Rows are points. Each copy is the shape, with its points in the same order, turned, moved and blurred by noise. Some copies are also mirrored. Which?
(in the rows, 128 means zero)

Shape, 6 rows:
[[139 139]
 [110 161]
 [147  95]
 [121 134]
 [100  67]
 [122 139]]
Copy 1, 6 rows:
[[144 117]
 [121 150]
 [137  75]
 [127 120]
 [ 80  68]
 [126 125]]
Copy 1 is: only turned
Copy 2, 6 rows:
[[141 118]
 [107 102]
 [159 154]
 [124 128]
 [121 195]
 [127 118]]
Copy 2 is: mirrored
Copy 3 (6 x 2):
[[135 134]
 [100 147]
 [153  96]
 [117 125]
 [120  54]
 [120 129]]
Copy 3 is: only turned

Shape:
[[152 124 113]
 [138 145  91]
 [104 179  72]
 [120 106 141]
 [136 119 152]
 [164 130 133]
 [151 142 125]]
Copy 1, 7 rows:
[[156 110 105]
 [157 140  90]
 [151 191  83]
 [119 104 129]
 [136 103 141]
 [167 102 124]
 [165 119 122]]
Copy 1 is: only turned
Copy 2, 7 rows:
[[142 121 105]
 [141  92 105]
 [126  41 117]
 [109 142 124]
 [127 151 133]
 [160 139 122]
 [152 117 124]]
Copy 2 is: mirrored
Copy 3 (7 x 3):
[[159 127 123]
 [157 153 103]
 [140 191  78]
 [120 124 150]
 [138 128 161]
 [170 132 148]
 [161 147 132]]
Copy 3 is: only turned
Copy 4, 7 rows:
[[162 134 154]
 [169 152 121]
 [152 179  83]
 [116 112 149]
 [120 126 171]
 [156 139 175]
 [156 152 159]]
Copy 4 is: only turned

Shape:
[[106 137 118 116 165 106]
 [145 157  97  97 161 115]
 [122 114  83 168 121 118]
 [126 113 124  97 129 117]
 [147 119 106 157 129 158]
 [119 141 173 101 146 110]
 [127 128 103 118 167 152]
 [ 96 137 100  99 125 124]
 [170 190 136 169 186 169]
 [161 184 102 129  86 126]
 [156 111 150 120 130 124]
 [168 128 154 121 134 128]]
Copy 1, 12 rows:
[[ 88 129  93 120 154 114]
 [100  87  85  96 135 135]
 [159 146  71 149 143 116]
 [119 148 102  79 141 119]
 [154 136 112 140 147 153]
 [ 84 125 147  89 148  99]
 [105 129  86 115 156 163]
 [ 98 154  89 104 114 124]
 [118  68 151 171 162 170]
 [141 101 113 131  75 120]
 [144 132 135  91 152 115]
 [137 109 144  94 158 130]]
Copy 1 is: mirrored
Copy 2, 12 rows:
[[ 94 139 115 130 159 108]
 [ 86 170 131 149 117  94]
 [139 126  98 180 148 124]
 [100 115 111 124 111 111]
 [137 131 139 173 122 149]
 [114 129 131  80 130 117]
 [ 79 135 135 155 130 140]
 [ 97 138  78 133 127 125]
 [131 200 196 151 140 155]
 [163 185 104 150  84 117]
 [131 111 145 117 112 116]
 [137 124 156 118 107 119]]
Copy 2 is: mirrored
Copy 3 (12 x 6):
[[102 139  95 112 124 130]
 [105 163  97 137 164 103]
 [131  90  89 174 110 115]
 [115 123 128 112 130 110]
 [158 112 117 175 138 139]
 [129 167 141  95 108 130]
 [115 119 107 138 157 153]
 [ 85 118 126 140 125 124]
 [175 189  90 170 157 194]
 [123 172 134 199 118  98]
 [164 133 133 121 127 111]
 [169 155 131 125 139 114]]
Copy 3 is: mirrored
Copy 4, 12 rows:
[[ 97 136 137  98 179 106]
 [148 135 131  80 178 102]
 [126  95 162 154 153 105]
 [110 128 122  97 132 107]
 [146 114 139 146 146 146]
 [ 92 181 112  99 149 115]
 [127 115 133  96 172 146]
 [109 125 165  84 140 108]
 [172 176 132 140 215 170]
 [185 163 167 123 129  96]
 [121 145  97 129 133 120]
 [137 159  96 128 141 123]]
Copy 4 is: mirrored

Shape, 14 rows:
[[140  87 132 162 116 175 115 126 166]
 [156 140 120 101 121  77 135 134 110]
 [173 106 137 120 183 139 130 130 138]
 [126 134 136  88 132 102 112 173  75]
 [108 129 140 166 146 176 139 118 167]
 [146  93  93 124 180 130 139  96 137]
 [128 142 105 126 119  96 159 178 111]
 [140 125 153 161 159 163 111 105 167]
 [120 135 122 133 113 104 134 126  92]
 [199 113 127 138 183 150 139 111 103]
 [154 142 104 136 141  91 115 152 103]
 [118 146 114 150 124 200  97 124 179]
 [151  99 104 158 180 122 122 121 115]
 [123 120 138 161 143 149 105 133 175]]
Copy 1, 14 rows:
[[ 91 123 120 145 145 164 141 168 182]
 [181 115 131 127 108 109 104 112 120]
 [107 122 122  92 152  93 128 143 153]
 [152  92 112 113 111 131  94 129  74]
 [ 93 156 142 140 169 160 168 150 145]
 [ 95 108 122 133 158  95 143  92 164]
 [174 124  99 143 110 124 144 129 104]
 [ 92 148 150 126 174 137 130 161 162]
 [140 132 131 151 105 135 121 112 105]
 [ 95 148 111  78 128  91 112 113 165]
 [155 132 103 137 129  99  98 127 112]
 [110 149 120 142 197 195 136 144 170]
 [ 90 130 106 142 140  92 119 121 141]
 [103 131 135 147 180 144 134 171 148]]
Copy 1 is: mirrored
Copy 2, 14 rows:
[[168 107 106 146 140 146 140 173 162]
 [100 114 118 120  99  98 105  87 124]
 [155 101 136 100 177 124 117 105 134]
 [100 126 126 112 117 100  91 117  64]
 [145 151 107 124 164 126 163 174 157]
 [154 105  82 109 162 123 159  85 138]
 [ 58 123 108 114 122 131 104 117 123]
 [177 143 130 126 168 117 140 148 162]
 [ 97 144 117 140 112 116 136 112 104]
 [169 118 134 117 178 155 121  67 129]
 [103 127 105 144 140 109  87  94 118]
 [175 163  78 122 139 129 117 185 165]
 [137 114 105 144 181 120 137  87 128]
 [150 132 112 135 156 113 133 168 164]]
Copy 2 is: mirrored
Copy 3, 14 rows:
[[103  87 139 137 101 180 103 127 162]
 [155 136 142 122 138  82 118 159 109]
 [164 114 140 131 154 168 138 145 153]
 [129 142 158  96 161 117 117 171  67]
 [ 96 122 123 142 112 178 140  90 151]
 [163  83 129 115 164 140 137 109 148]
 [110 131  97 124 142  90 127 164 105]
 [124 124 148 158 123 184 117 103 155]
 [127 111 134 126 127 100 113 121  82]
 [193 108 113 144 150 173 136 142 129]
 [142 130 119 132 159 110  94 150 104]
 [ 98 139 126 110  98 184  90  78 156]
 [150  83 117 146 171 148 119 125 126]
 [ 99 120 143 143 130 161 107 109 155]]
Copy 3 is: only turned
Copy 4, 14 rows:
[[159  75 110 176 109 156  92 126 161]
 [147 153 123  89 121 104 130 137 119]
 [181  98 140 105 163 147 103 139 156]
 [120 139 120  70 121 150 111 158  88]
 [122  90 137 186 149 164 106 120 165]
 [173  86 128 127 177 112 103 105 130]
 [123 160  95 125 144 122 123 167 109]
 [147  90 160 159 134 158  90 115 177]
 [124 133 135 130 116 118 121 138  92]
 [214 106 162 123 163 151 112 137 127]
 [152 160 129 111 134 120  88 145 108]
 [129 109 111 183 125 190  87  84 165]
 [173 100 143 135 164 120  75 137 117]
 [130 102 129 161 128 150  76 125 174]]
Copy 4 is: only turned

Shape (15 x 12):
[[118 161  86 117 135  94  75 145 145 113 114 159]
 [165 140  83 106 159 130 103 113 114 117 129 141]
 [113 157 135 113 124 128 161  93 130 147 129 153]
 [129 130 105 103 104 126 125  78 139 116 148 171]
 [143  75 121 131 110 110  93 139 101 198 160  94]
 [134 102  69 176 112 138 101 136  87 153 127  99]
 [128  89 118 156 135 119  93 140  97 148 176 128]
 [128 119 129  89  92 147 144  99 126 128 117 160]
 [131 134 114  94 105 112 153 122 159 129 178 132]
 [121  98  78 120 145  90 122 144 120 146 130 164]
 [111 115 142 109 112 127 146  73  84  97  99 142]
 [171  75 137 163  95  97 131 150 112 167 162 105]
 [113 143 135  87  96 161 158 110  81 104 118 162]
 [167 126 133 136  87 123 135 121 127 174 175 156]
 [126 123  96 118 161 145  98 129 161 107 113 159]]
Copy 1 (15 x 12):
[[117 144  95 140 114  77  87 166 110 130  98 129]
 [152 143 100 106 143 114 111 128 108 120 115  99]
 [121 158 144 110 126 131 142 124 144 159 127 166]
 [116 158 114 101 114  89 146 101 151 123 119 139]
 [109  90 125 164 136 111 163 126 131 184 157  52]
 [127 112  79 187 122 147 166 138 112 133 134  80]
 [118 119 120 182 164  97 154 132 137 135 148  80]
 [125 132 145  92 104 112 173 120 144 133 110 143]
 [138 160 134 111 106  95 134 139 188 154 149 116]
 [126 126  81 129 151  78 150 168 124 156 131 121]
 [107 121 144  94 119 132 170 121 112  95 151 163]
 [159  87 131 181 121  98 168 120 144 173 179  87]
 [128 162 168  96 113 129 188 143 118 103 114 150]
 [154 147 144 154 118  91 164  93 150 181 134 109]
 [135 117  99 117 146 103 108 149 148 112  82 131]]
Copy 1 is: mirrored
Copy 2, 15 rows:
[[ 79 128  86 138 134  72  95 139 147 125 144 173]
 [147 121  65 121 141 114 106 125 133 112 153 174]
 [129 138 133 137  89 143 153 124 162 119 144 161]
 [119 150  85 126 108 146 120  86 169 145 155 148]
 [178 106 110 114  86  93 106 164  90 190 150 116]
 [149 105  75 165 103 118  91 164  83 137 117 114]
 [145 110 105 146 130 114 113 146  84 176 169 129]
 [123 129 113  99  97 154 128  96 153 136 119 146]
 [124 153  96 108 110 135 139 142 173 146 182 120]
 [108  87  67 130 110 107 140 136 124 159 159 163]
 [128 116 129 119 105 132 135  64 118  98 121 134]
 [164 132  99 118 114 106 149 169  90 192 125  91]
 [110 136 125  92  96 178 136  97 118  95 127 156]
 [157 171  99 121 100 139 142 147 128 187 139 145]
 [112  93  95 136 164 117  96 126 166 133 139 170]]
Copy 2 is: mirrored
Copy 3:
[[125 147  87  79 148 144  77 143 158  89 164 135]
 [158 131 102  93 163 168 116 123 100  90 154 139]
 [109 150 137 120 146 114 139  90 131 117 118 145]
 [134 107 125 115 133 117 107  79 139  83 148 156]
 [145  88 103 133 131 129  91 128  85 197 168 107]
 [163  97  93 121  92 161 114 168  97 152 127 155]
 [124  90 130 118 126 143  98 157  89 151 176 144]
 [116 109 109 141 138 113 122  79 119  89 113 134]
 [136 117 140 111 124 111 145  93 139 111 178 101]
 [130 108  88  77 137 100 103 139 107 111 165 145]
 [119 110 147 123 139 122  93  95  99  78  76 140]
 [163  93 126 167 127 100 114 160  87 167 165 114]
 [ 86 134 118 139 115 132 122  83  93  65 101 135]
 [144 122 116 169 130 107 129  98 110 139 186 141]
 [117  99  91  85 178 150 128 140 148  83 146 149]]
Copy 3 is: mirrored

Shape:
[[ 93 116  87 174 106 175 160 168 146 120 108 120]
 [160 137 106 112 154 106 160 173 109 104  99 186]
 [125 166 155  94 152 157 162  90 139 167 160 165]
 [133 116 126 129 109 129 152 172 159 169 141 136]
 [169  99 136 132 143 115 151  97  97 151 106 149]
 [113 120 150 111  95 100 154 102 118 152 142 123]
 [ 90 136 148 116  99 152 127 158 123 174  99 129]
 [150 168 161  92 140 132 167 117 138 100  95 136]
 [134 157 135 167 136 159 107 110  99 127 125 133]
 [149 152 105 101 114 164 136 165  82 114 106 171]
 [153  87  82 150 123 118 117 109 153 162  93 141]
 [106  93 129 152  91 119 124 163  95 103 127 174]
 [144 158 147 109 110 138 164 139 136  94  85 106]
 [101 107 162 118 156 155  97 160 131 109 162 106]
 [102 141 103 170 131 115 141 116  83 105 128 108]]
Copy 1:
[[166 115 123 112 121 169 105 131 180 126 152  88]
 [182 117  70 127 106 148 126 112 108 128 150 195]
 [121 101 149 118 155  67 152  84 126  96 136 165]
 [151 126 150  68  86 131 146 119 137 136 155 138]
 [133 101 133 147  98 146 145  89  75 132 130 149]
 [101 123 136 106  99 129 172 101 112  82 142 124]
 [147 109 157  86 111 138 155 156 146  92 114 127]
 [168 153 120 140 167 117 163 108  94  99 133 161]
 [105 108 145 175 147 141 129 139 143 128 143 143]
 [143 114 103 121 146 162  99 138 127 117 119 196]
 [138 127 136 138  58 124 108 120  97 153 128  99]
 [117 108  93 120  87 196 151 120 170 127 120 148]
 [170 166 117 134 156 160 156 132 112 101 142 132]
 [120 100 117 104 159 125 194 151 152 167 126 114]
 [112  87  99 159 124 160 134 135 134  98 174  99]]
Copy 1 is: mirrored
Copy 2:
[[116 155 111 133 127 123 119 109 148 192 142 168]
 [143  72 177  89 129 141 117 111 172 104 135 178]
 [133 188 152 102 145 142  93  97 148  48 119 120]
 [137 153 159 121 131  89 135 110 177 133 148 117]
 [100 108 178 134 115 181 130 105 164  92 130 106]
 [107 135 143 121 142 126 143 111 118  84 158  81]
 [116 177 179 106 104 113 136 108 106 139 152 130]
 [178 130 163 100 148 183 115 114 119  94 135 132]
 [100 146 139 105 106 167  84 150 134 132 111 113]
 [137 111 154  80  75 146  93 111 144 112 160 171]
 [108 124 143 150  90 143 171 119 174 130  93 125]
 [ 86  97 153 134 115 109 110 155 131 130 172 155]
 [179 126 147 104 137 174 126 116 115 137 156 128]
 [137 131 168 146 130  98  55 121 101 139 109 103]
 [ 78  98 108  95 140 156 105 119 120 150 124 113]]
Copy 2 is: mirrored
Copy 3:
[[135 135  78 101 168 165 152 157 161 155  89 120]
 [143 160 142 130 128  84  79 160 136 106  70 107]
 [142 134 175  80  85 165 124 175 121  73 156 102]
 [ 88 142 117 121 142 166 106 146 124 116 123  89]
 [159 140 167 137 110 147 101  95 140 102 117 114]
 [119 111 143 139 103 147 157 121 102 105 143  94]
 [138 125 123 154 156 174 133 177 100 123 142 118]
 [150 148 173 120  80 116 121 179 123 154 122 115]
 [149 139 172 110 162 136 154 145 166 115 143 141]
 [165 179 117 150 132 107 117 181 153  96 116 132]
 [115 151 137 116 143 171 108  85 124 116  93 163]
 [117  98 108 170 153 117 128 144 163  96  93 122]
 [142 154 144 136 101 119 141 169 130 182 122 116]
 [119  82 118 102 154 115 104 159 149 138 183 126]
 [159 123 141 109 164 100 177 114 141 126 115 115]]
Copy 3 is: mirrored
Copy 4:
[[156 158 118 125 144 176 172  96 117  77 103 104]
 [177 122 137  70 143  76 135 105 141 136 139 150]
 [ 81 108 187 111 181 137 112 143 119 132 176 132]
 [116 132 126 109 149 113 169 149 120  87 129  93]
 [136 147 133 125 154 103  99 164  99 159 125 142]
 [ 96 132 150 134 117 121 120 135  97 152 135  87]
 [ 84 161 148  81 124 134 112 119 114  82 102  98]
 [127 114 186  99 173 112 108 104 160 162 111 122]
 [141 179 154 131 126 156  91 134 149 113 142 155]
 [158 150 156  50 125 142 138 113 129 129 135 153]
 [116 164  82 143 155 119 152 137 108 139  99 150]
 [156 153 152 112  78 106 151 114  99 107 115 130]
 [143 136 163 100 159 134 119 107 166 151  95  93]
 [113  84 153 136  95 148 115 140 156  78 104 136]
 [168 157 125 148 108 157  96  92 125 132 150 110]]
Copy 4 is: only turned
